Each row is a point. Each copy is the shape, with its points in the same order, turned, moved and blurred by noise. Some copies are also mirrored. Which?

Shape:
[[ 0.3 -3.9]
 [ 2.3  0.8]
 [ 3.9 -5.8]
 [-5.9  1.7]
 [-3.0 -4.4]
 [-3.0  1.9]]
Copy 1, 6 rows:
[[-3.0  5.3]
 [-3.2  0.5]
 [-7.4  6.1]
 [ 4.9  3.0]
 [-0.2  7.4]
 [ 1.9  1.7]]
Copy 1 is: only turned
Copy 2:
[[-2.9 -3.3]
 [ 0.8 -0.9]
 [-0.1 -7.6]
 [-5.5  4.1]
 [-4.7 -1.9]
 [-2.4  3.3]]
Copy 2 is: only turned
Copy 3:
[[-1.7 -4.3]
 [ 2.2  0.0]
 [ 1.4 -7.0]
 [-4.5  3.3]
 [-5.2 -3.0]
 [-2.1  2.8]]
Copy 3 is: only turned
Copy 4 (6 x 2):
[[ 0.6  2.0]
 [ 2.9 -2.1]
 [ 4.5  4.1]
 [-5.8 -3.2]
 [-2.5  2.5]
 [-2.8 -3.6]]
Copy 4 is: mirrored

Shape, 6 rows:
[[-3.3 -0.5  5.1]
 [ 4.9  1.5  0.2]
 [-1.4 -1.3 -1.5]
 [ 1.9 -7.9  3.2]
 [ 1.9  4.3 -3.7]
 [-0.2  0.0 -6.4]]
Copy 1:
[[ 2.2 -4.7 -1.3]
 [-3.0  2.6 -1.1]
 [-0.4 -1.5  3.9]
 [-6.3 -7.0 -0.5]
 [ 0.1  5.0  3.0]
 [-1.4  2.0  7.3]]
Copy 1 is: only turned
Copy 2, 6 rows:
[[-1.7 -3.6 -1.1]
 [ 0.2  4.2  4.4]
 [ 3.1  1.0 -0.5]
 [ 6.1 -5.2  5.6]
 [ 1.0  7.7  0.6]
 [ 6.0  4.9 -1.7]]
Copy 2 is: only turned
Copy 3:
[[ 5.7  3.9  1.2]
 [ 1.5 -4.8  3.0]
 [-1.1  0.6 -0.1]
 [ 5.3 -3.0 -5.9]
 [-3.0 -2.8  5.4]
 [-4.9 -0.4  0.0]]
Copy 3 is: mirrored
Copy 4, 6 rows:
[[-0.4 -4.2  2.3]
 [-2.8  1.3 -5.2]
 [-2.5  2.0  1.8]
 [-9.5 -2.8  0.9]
 [ 1.0  5.2 -3.9]
 [-2.4  7.3  0.6]]
Copy 4 is: only turned
